Rows are points. Each copy is the shape, with its points in the same order, turned, moved and blurred by noise. Some copies are also mirrored. Which?

Shape:
[[-0.52  0.26]
 [ 0.11 -0.45]
 [ 0.04 -0.27]
 [-0.30  0.26]
 [ 0.11 -0.13]
 [ 0.01 -0.56]]
Copy 1 (6 x 2):
[[ 0.06 -0.60]
 [-0.56  0.13]
 [-0.39  0.04]
 [ 0.08 -0.39]
 [-0.27  0.09]
 [-0.71  0.04]]
Copy 1 is: mirrored
Copy 2 (6 x 2):
[[-0.38  0.44]
 [ 0.36 -0.15]
 [ 0.19 -0.06]
 [-0.37  0.22]
 [ 0.03 -0.16]
 [ 0.47 -0.03]]
Copy 2 is: mirrored
Copy 3, 6 rows:
[[-0.48 -0.14]
 [ 0.45 -0.15]
 [ 0.27 -0.08]
 [-0.34  0.03]
 [ 0.20  0.12]
 [ 0.45 -0.30]]
Copy 3 is: only turned
Copy 4:
[[-0.59  0.33]
 [ 0.07 -0.34]
 [-0.01 -0.16]
 [-0.39  0.34]
 [ 0.03 -0.03]
 [-0.05 -0.47]]
Copy 4 is: only turned

Shape:
[[-0.32  0.06  0.20]
 [ 0.08 -0.06 -0.05]
 [-0.27  0.03  0.08]
 [ 0.25 -0.31  0.16]
 [-0.03  0.14  0.02]
 [-0.30  0.07  0.30]
 [ 0.03  0.03  0.00]
 [ 1.20 -0.06  0.28]]
Copy 1, 8 rows:
[[ 0.03  0.30  0.28]
 [ 0.05 -0.19 -0.06]
 [ 0.17  0.07  0.18]
 [-0.30 -0.05 -0.21]
 [ 0.23  0.03 -0.09]
 [-0.06  0.32  0.17]
 [ 0.10 -0.14 -0.05]
 [-0.09 -0.19 -1.28]]
Copy 1 is: mirrored
Copy 2:
[[-0.28 -0.21 -0.14]
 [ 0.16  0.03 -0.12]
 [-0.05 -0.16 -0.03]
 [ 0.32  0.06 -0.55]
 [ 0.02  0.00 -0.02]
 [-0.32 -0.12 -0.17]
 [ 0.04  0.00 -0.13]
 [ 0.68  0.94 -0.68]]
Copy 2 is: mirrored
Copy 3, 8 rows:
[[-0.30  0.11  0.04]
 [ 0.06 -0.09 -0.15]
 [-0.18  0.16  0.03]
 [-0.03 -0.39 -0.33]
 [-0.05 -0.03  0.03]
 [-0.36  0.06  0.02]
 [ 0.00 -0.12 -0.06]
 [ 0.39 -1.19 -0.02]]
Copy 3 is: only turned

Shape (9 x 4):
[[-0.39 -0.18  0.42 -0.01]
 [-0.16  0.27  0.24 -0.48]
 [-0.02 -0.34  0.59 -0.04]
 [-0.45 -0.39  0.36  0.22]
 [-0.25  0.34 -0.07 -0.05]
 [-0.46 -0.10 -0.26 -0.19]
 [-0.15 -0.22 -0.27  0.27]
 [ 0.16  0.03  0.42 -0.68]
 [-0.21 -0.02 -0.25  0.23]]
Copy 1:
[[ 0.21  0.20  0.35 -0.19]
 [-0.21  0.45 -0.16 -0.18]
 [ 0.00 -0.16  0.27 -0.18]
 [ 0.49  0.11  0.42 -0.18]
 [ 0.18  0.54 -0.17  0.19]
 [ 0.47  0.48 -0.19 -0.24]
 [ 0.70  0.11 -0.15  0.09]
 [-0.46  0.06 -0.18 -0.39]
 [ 0.55  0.26 -0.12  0.19]]
Copy 1 is: mirrored
Copy 2 (9 x 4):
[[ 0.14  0.36  0.54 -0.03]
 [-0.22 -0.25  0.57  0.11]
 [ 0.41  0.11  0.59 -0.31]
 [ 0.36  0.59  0.40 -0.08]
 [-0.29  0.03  0.11  0.11]
 [ 0.03  0.13  0.11  0.50]
 [ 0.21  0.22 -0.22  0.11]
 [ 0.11 -0.51  0.75 -0.04]
 [ 0.04  0.22 -0.17  0.15]]
Copy 2 is: only turned
Copy 3 (9 x 4):
[[ 0.22  0.46  0.22 -0.12]
 [-0.01  0.38  0.08  0.52]
 [ 0.61  0.24  0.09 -0.06]
 [ 0.26  0.43  0.20 -0.45]
 [-0.34  0.21  0.08  0.17]
 [-0.31  0.56 -0.20 -0.08]
 [-0.19  0.09 -0.24 -0.42]
 [ 0.39  0.33 -0.12  0.66]
 [-0.30  0.13 -0.13 -0.26]]
Copy 3 is: only turned

Shape:
[[-0.46  0.18  0.00 -0.15 -0.22  0.19]
 [ 0.23  0.03  0.06  0.04 -0.33 -0.17]
 [-0.52 -0.06 -0.32  0.20 -0.70  0.48]
 [ 0.33 -0.24  0.20 -0.18  0.12  0.30]
 [ 0.15 -0.12  0.14 -0.45  0.38 -0.16]
 [-0.26 -0.06 -0.46 -0.29 -0.55  0.28]
 [ 0.43 -0.09  0.63 -0.10  0.25 -0.15]
 [-0.22  0.45 -0.58  0.15 -0.64  0.35]
 [ 0.27 -0.21  0.02  0.10  0.19  0.03]
 [-0.22 -0.10 -0.37  0.08 -0.17  0.07]
 [ 0.20  0.12  0.06 -0.24  0.15  0.32]
 [ 0.67 -0.48  0.44 -0.52  0.04 -0.05]]
Copy 1, 12 rows:
[[ 0.11 -0.10 -0.19  0.56 -0.02  0.05]
 [ 0.23  0.30 -0.05 -0.14 -0.04 -0.05]
 [ 0.63 -0.20 -0.64  0.42  0.20  0.30]
 [ 0.04  0.00  0.43 -0.14  0.12  0.31]
 [-0.48  0.01  0.35 -0.03 -0.14  0.15]
 [ 0.38 -0.14 -0.49  0.24 -0.26  0.52]
 [-0.11  0.38  0.61 -0.20  0.15 -0.09]
 [ 0.79 -0.24 -0.54  0.33 -0.41 -0.06]
 [-0.04 -0.06  0.15 -0.31  0.14  0.05]
 [ 0.11 -0.22 -0.43  0.09 -0.01  0.09]
 [ 0.14 -0.22  0.37  0.06 -0.13  0.16]
 [-0.14  0.44  0.54 -0.37  0.01  0.53]]
Copy 1 is: mirrored
Copy 2:
[[-0.23 -0.31  0.30 -0.04  0.14 -0.21]
 [ 0.11  0.31 -0.08 -0.09  0.11 -0.37]
 [ 0.10 -0.37  0.41  0.61  0.35 -0.40]
 [ 0.01  0.21 -0.08 -0.15  0.36  0.40]
 [-0.34  0.33  0.07 -0.40 -0.06  0.30]
 [-0.14  0.03  0.60  0.43  0.33 -0.26]
 [ 0.01  0.32 -0.44 -0.59  0.23  0.19]
 [ 0.31 -0.16  0.74  0.29  0.18 -0.62]
 [ 0.23  0.26 -0.08 -0.03 -0.04  0.29]
 [-0.01  0.01  0.24  0.34 -0.10 -0.14]
 [ 0.03  0.11  0.30 -0.32  0.24  0.19]
 [-0.28  0.72 -0.36 -0.31  0.50  0.36]]
Copy 2 is: mirrored
Copy 3 (12 x 6):
[[-0.05  0.08  0.02 -0.13 -0.45  0.06]
 [ 0.25  0.06 -0.03 -0.21  0.13 -0.45]
 [-0.25 -0.17  0.47 -0.08 -0.70 -0.45]
 [-0.03  0.04  0.24 -0.40  0.47  0.07]
 [ 0.06  0.39 -0.22 -0.15  0.41  0.24]
 [-0.19  0.36  0.46 -0.12 -0.36 -0.34]
 [ 0.11 -0.05 -0.43 -0.52  0.60  0.07]
 [ 0.26 -0.09  0.63  0.09 -0.68 -0.48]
 [ 0.00 -0.04 -0.06 -0.05  0.41 -0.13]
 [-0.11  0.18  0.18  0.27 -0.16 -0.24]
 [ 0.12  0.00  0.27 -0.16  0.26  0.25]
 [-0.03  0.41 -0.09 -0.75  0.89 -0.05]]
Copy 3 is: mirrored

Shape (13 x 8):
[[-0.36 -0.11 -0.13 -0.39  0.15 -0.30 -0.51  0.23]
 [ 0.43 -0.12 -0.20  0.04 -0.23 -0.01  0.51 -0.25]
 [-0.17 -0.54  0.12  0.50  0.06 -0.38  0.00  0.19]
 [ 0.10 -0.62  0.17  0.28  0.15  0.45 -0.05  0.43]
 [-0.19 -0.21  0.41 -0.15  0.37 -0.42 -0.29 -0.25]
 [-0.17 -0.25 -0.08  0.48 -0.46  0.16  0.19  0.24]
 [-0.14 -0.30  0.04  0.26  0.53  0.43  0.31 -0.33]
 [-0.28  0.21 -0.07  0.46  0.02 -0.31  0.48 -0.04]
 [-0.17 -0.21  0.04  0.48  0.44  0.33 -0.38  0.44]
 [ 0.23  0.21  0.37 -0.39  0.29  0.19  0.25 -0.35]
 [ 0.33 -0.17 -0.07 -0.43 -0.06 -0.21  0.27  0.40]
 [ 0.38 -0.17 -0.24 -0.07 -0.16  0.34  0.05 -0.50]
 [ 0.17 -0.12  0.51  0.45  0.26  0.15 -0.42 -0.39]]
Copy 1:
[[ 0.11  0.36 -0.02  0.52 -0.08  0.29 -0.71  0.09]
 [ 0.15 -0.17  0.13 -0.43 -0.02 -0.29  0.05  0.48]
 [ 0.20 -0.13  0.40  0.27  0.45 -0.43 -0.40 -0.23]
 [ 0.25 -0.75  0.42  0.14  0.15  0.23 -0.39 -0.08]
 [ 0.30  0.32  0.12  0.14 -0.26 -0.10 -0.47 -0.53]
 [ 0.09 -0.18  0.66 -0.05  0.58  0.08 -0.03  0.29]
 [-0.14 -0.49  0.39  0.14 -0.37 -0.13  0.16 -0.21]
 [-0.40  0.20  0.44 -0.09  0.28 -0.35  0.03  0.01]
 [-0.13 -0.49  0.23  0.43  0.36  0.38 -0.29 -0.39]
 [-0.08 -0.01  0.07 -0.50 -0.59  0.15 -0.16 -0.12]
 [ 0.01 -0.13 -0.05 -0.30 -0.05 -0.01 -0.77  0.46]
 [ 0.35 -0.15 -0.02 -0.18 -0.28  0.07  0.31  0.33]
 [ 0.34 -0.13  0.09 -0.08  0.03  0.26  0.13 -0.71]]
Copy 1 is: only turned
Copy 2 (13 x 8):
[[ 0.62 -0.47  0.27 -0.11 -0.15  0.25 -0.57 -0.10]
 [-0.23  0.12 -0.26 -0.14  0.33 -0.15  0.11 -0.41]
 [-0.26 -0.21  0.43 -0.64 -0.15  0.04 -0.21  0.07]
 [-0.43 -0.81  0.33  0.05 -0.12  0.00  0.09 -0.18]
 [ 0.20 -0.12 -0.11 -0.29 -0.52  0.31 -0.33  0.25]
 [-0.34 -0.09  0.60 -0.17 -0.04 -0.14  0.10 -0.58]
 [-0.15 -0.31  0.01 -0.06  0.10  0.31  0.63  0.18]
 [ 0.13  0.26  0.36 -0.42  0.07 -0.25  0.21  0.02]
 [-0.21 -0.65  0.71  0.14 -0.20  0.04 -0.03  0.23]
 [ 0.31 -0.09 -0.65  0.30 -0.10 -0.04  0.21 -0.07]
 [ 0.23 -0.45 -0.23 -0.19  0.08 -0.43 -0.26 -0.45]
 [-0.21  0.06 -0.24  0.26  0.32  0.29 -0.04 -0.46]
 [-0.48  0.01  0.03  0.30 -0.52  0.30 -0.11  0.34]]
Copy 2 is: mirrored

Shape, 14 rows:
[[-0.12 -0.16 -0.28  0.77  0.12  0.13  0.31  0.20  0.60]
 [-0.04 -0.19  0.36  0.18  0.33 -0.48  0.12  0.46  0.06]
 [ 0.17  0.50 -0.29  0.09  0.01 -0.25  0.22  0.05  0.08]
 [ 0.04 -0.28  0.14 -0.44 -0.03 -0.44  0.28 -0.59 -0.20]
 [ 0.44  0.06 -0.02  0.09  0.14 -0.16 -0.45 -0.02  0.21]
 [ 0.05 -0.19  0.09  0.11  0.70  0.32 -0.21 -0.10  0.14]
 [-0.29 -0.14  0.42  0.46 -0.18  0.07 -0.46  0.11 -0.31]
 [-0.40 -0.20  0.19 -0.14 -0.18  0.01 -0.38  0.23 -0.17]
 [ 0.41 -0.04  0.20 -0.10 -0.44 -0.56  0.13  0.08  0.06]
 [ 0.28  0.21 -0.21  0.14  0.67  0.13 -0.09  0.05 -0.15]
 [-0.22  0.08  0.49  0.08  0.02 -0.01 -0.02  0.02  0.00]
 [-0.35 -0.30 -0.38 -0.10  0.45 -0.10 -0.35 -0.01  0.41]
 [-0.01 -0.46 -0.36 -0.31  0.13 -0.45  0.63 -0.15 -0.70]
 [ 0.43 -0.06 -0.12  0.00 -0.22 -0.17  0.32  0.23  0.42]]
Copy 1, 14 rows:
[[-0.15  0.09 -0.21 -0.21  0.20  0.73  0.60 -0.25 -0.07]
 [-0.27 -0.56 -0.13  0.34  0.05  0.23 -0.01  0.03 -0.41]
 [-0.44 -0.01 -0.55 -0.36 -0.15 -0.13  0.17  0.13 -0.07]
 [ 0.14  0.02 -0.07 -0.16 -0.43 -0.09 -0.80  0.13 -0.25]
 [-0.20 -0.12 -0.42  0.06  0.39 -0.21 -0.16 -0.22  0.24]
 [-0.18  0.29 -0.30  0.27  0.68  0.28 -0.23  0.06 -0.21]
 [ 0.51 -0.17 -0.11  0.46  0.26 -0.22  0.35  0.21 -0.16]
 [ 0.18  0.12 -0.03  0.58 -0.07 -0.35  0.12 -0.05 -0.32]
 [-0.15 -0.50  0.02 -0.11 -0.40 -0.24 -0.17 -0.07  0.22]
 [-0.45  0.15 -0.47 -0.12  0.64 -0.10 -0.08  0.18 -0.33]
 [ 0.06 -0.05 -0.21  0.41 -0.04  0.06  0.04  0.38 -0.09]
 [-0.13  0.40 -0.47  0.32  0.14  0.18 -0.10 -0.56 -0.43]
 [-0.09 -0.04  0.22 -0.53 -0.32 -0.21 -0.50  0.07 -0.94]
 [-0.50 -0.10  0.04 -0.22 -0.19  0.11  0.05 -0.20  0.25]]
Copy 1 is: mirrored
Copy 2, 14 rows:
[[-0.47 -0.10  0.80  0.00 -0.16 -0.14  0.54 -0.27  0.10]
 [-0.12  0.41 -0.04 -0.30 -0.33  0.09  0.51 -0.09  0.03]
 [-0.30 -0.31  0.17 -0.44 -0.10 -0.17 -0.18 -0.05 -0.33]
 [-0.52  0.16 -0.55  0.08 -0.01  0.53 -0.42 -0.26  0.04]
 [-0.22 -0.01 -0.16 -0.20 -0.33 -0.53 -0.17 -0.19  0.33]
 [-0.23  0.16  0.03  0.54 -0.46 -0.35  0.03 -0.01  0.11]
 [ 0.04  0.57 -0.13  0.07  0.36 -0.45  0.20 -0.53  0.06]
 [ 0.28  0.35 -0.09  0.07  0.35 -0.08  0.06 -0.25  0.27]
 [-0.43 -0.05 -0.41 -0.66  0.10  0.10  0.04 -0.17  0.20]
 [-0.11 -0.21 -0.05  0.14 -0.61 -0.48 -0.01 -0.16 -0.28]
 [-0.27  0.49 -0.05  0.00  0.18 -0.18  0.07  0.04 -0.08]
 [ 0.14  0.09  0.43  0.25 -0.34  0.09 -0.27 -0.13  0.40]
 [-0.11 -0.27 -0.48  0.12 -0.17  0.80  0.01 -0.46 -0.56]
 [-0.54 -0.38  0.06 -0.36  0.02  0.04  0.31  0.09  0.31]]
Copy 2 is: mirrored
Copy 3, 14 rows:
[[-0.19  1.18  0.03  0.26 -0.16  0.00 -0.43  0.28 -0.12]
 [ 0.32  0.46 -0.19  0.56 -0.10 -0.06 -0.11  0.86  0.20]
 [-0.46  0.35  0.17  0.16  0.07 -0.32 -0.25  0.46  0.40]
 [ 0.12 -0.22 -0.24  0.17 -0.10 -0.78  0.34  0.36 -0.10]
 [ 0.20  0.13  0.07  0.49  0.40 -0.21 -0.52  0.21  0.16]
 [ 0.65  0.47 -0.01 -0.07 -0.03 -0.22 -0.56  0.17  0.09]
 [ 0.25  0.03  0.06  0.41 -0.22  0.55 -0.17  0.23 -0.26]
 [ 0.26 -0.11 -0.31 -0.01  0.10  0.39 -0.13  0.49 -0.19]
 [-0.16  0.10  0.00  0.66  0.36 -0.30  0.36  0.52  0.12]
 [ 0.29  0.33  0.01  0.02 -0.06 -0.28 -0.58  0.18  0.63]
 [ 0.24  0.12  0.20  0.16 -0.10  0.08 -0.08  0.62 -0.10]
 [ 0.21  0.32 -0.62  0.04  0.10 -0.24 -0.82  0.44 -0.18]
 [-0.12  0.03 -0.78  0.07 -0.44 -0.55  0.42  0.11  0.48]
 [-0.18  0.65 -0.01  0.35  0.49 -0.30  0.09  0.44  0.15]]
Copy 3 is: only turned
Copy 4 (14 x 9):
[[ 0.08 -0.42  0.29  0.22  0.57 -0.51  0.42 -0.35 -0.08]
 [ 0.34 -0.26  0.57 -0.02 -0.12 -0.29 -0.27  0.12  0.25]
 [ 0.29 -0.32 -0.22 -0.26  0.19  0.18 -0.03 -0.33  0.13]
 [-0.43 -0.25 -0.09 -0.23 -0.53  0.25  0.00  0.38  0.32]
 [ 0.46 -0.01 -0.03  0.04  0.20  0.22  0.21  0.40 -0.18]
 [ 0.19 -0.07  0.02 -0.21 -0.06 -0.56  0.27  0.42 -0.37]
 [ 0.33  0.44  0.23  0.54 -0.47 -0.17  0.19 -0.14 -0.15]
 [ 0.14  0.63  0.21  0.11 -0.23 -0.18 -0.01 -0.02  0.28]
 [ 0.07 -0.19  0.12  0.21  0.09  0.53 -0.36  0.18  0.28]
 [ 0.60 -0.19 -0.36 -0.33  0.06 -0.36  0.18  0.20 -0.16]
 [ 0.09  0.13  0.25  0.02 -0.29 -0.13 -0.13 -0.12 -0.16]
 [ 0.05  0.26  0.41 -0.41  0.22 -0.34  0.62  0.29  0.19]
 [-0.15 -0.44 -0.35 -0.18 -0.50 -0.27  0.03  0.22  0.94]
 [-0.04 -0.25  0.02  0.12  0.57  0.13 -0.26  0.11  0.23]]
Copy 4 is: mirrored
